Rows are points. Each copy is the shape, with its points in the same order, turned, moved and blurred by noise. Say if it was mirrored as well.
(in the rows, 128 means zero)

Shape (9 x 3):
[[ 46 135 126]
 [147 103 170]
 [133  97 170]
 [138 129  86]
 [ 42 123 145]
 [159 171 145]
 [114 140  67]
 [161 122 152]
 [149 203 133]]
Copy 1:
[[ 59 133 185]
 [165 143 145]
 [162 143 161]
 [111  82 121]
 [ 72 151 196]
 [126 146  87]
 [ 85  73 122]
 [162 133 120]
 [ 95 155  69]]
Copy 1 is: only turned
Copy 2:
[[ 70  60 116]
 [ 82 168 149]
 [ 70 159 148]
 [124 134  81]
 [ 49  72 137]
 [158 137 139]
 [124 102  63]
 [110 166 127]
 [172 106 138]]
Copy 2 is: mirrored
Copy 3 (9 x 3):
[[ 74  64 146]
 [153 148 183]
 [138 143 191]
 [110 151 103]
 [ 84  67 173]
 [180 129 115]
 [ 91 127  86]
 [158 157 152]
 [182 106  89]]
Copy 3 is: mirrored
Copy 4 (9 x 3):
[[ 42 159 108]
 [135  82 108]
 [112  86  92]
 [143 170  86]
 [ 32 137 104]
 [148 135 157]
 [126 192  93]
 [153 105 115]
 [149 157 174]]
Copy 4 is: only turned

Shape:
[[115 134 129 142 124 194]
 [ 61 173  50 133  63  98]
 [ 75  90 170  83 145  76]
 [126 142 114  93 157 157]
 [135 190 143 133  78 113]
 [104 126 136 175  78  95]
 [156  76  81  98 124 174]
 [147 158 108 107 103 164]
 [133  80 112 145 108 178]
 [ 65 102 150 153 148 168]
 [168 112  71 137 163  77]]
Copy 1 (11 x 6):
[[ 69 124 150 140 120 165]
 [116 242 118  63 124 150]
 [ 99 122  46 117 129  60]
 [104 105 116 115 158 158]
 [158 158 155 112  80 125]
 [116 201 122 153  81 103]
 [ 96 121  73 158 142 210]
 [124 130 132 114 109 184]
 [ 73 142 105 180 113 180]
 [ 37 136 129 152 140 110]
 [176 162  85 160 181 143]]
Copy 1 is: only turned
Copy 2 (11 x 6):
[[109  76 103 144 156 169]
 [ 70  99  70  36 132  71]
 [ 91 160 208  79 127 150]
 [ 84 142 102 140 153 162]
 [163 122  80  74 133 133]
 [153  81 137  82 125  94]
 [ 69 107 107 184  83 142]
 [112 119  72 129 125 151]
 [101  65 128 164 110 141]
 [ 90  72 163 127 181 158]
 [108 172 125 170 118  63]]
Copy 2 is: mirrored
Copy 3:
[[ 90 120  84 158 122 148]
 [162 178  89  79 180  93]
 [210  62 112  98  72 137]
 [ 96  77 106 115 109 121]
 [124 171 162 107 117 152]
 [181 170 121 145 108 130]
 [ 75 117  49 121  61 109]
 [ 81 141 106 101 109 141]
 [101 138  52 168  77 134]
 [154  80  75 173 125 144]
 [123 126 129 112  60  33]]
Copy 3 is: mirrored
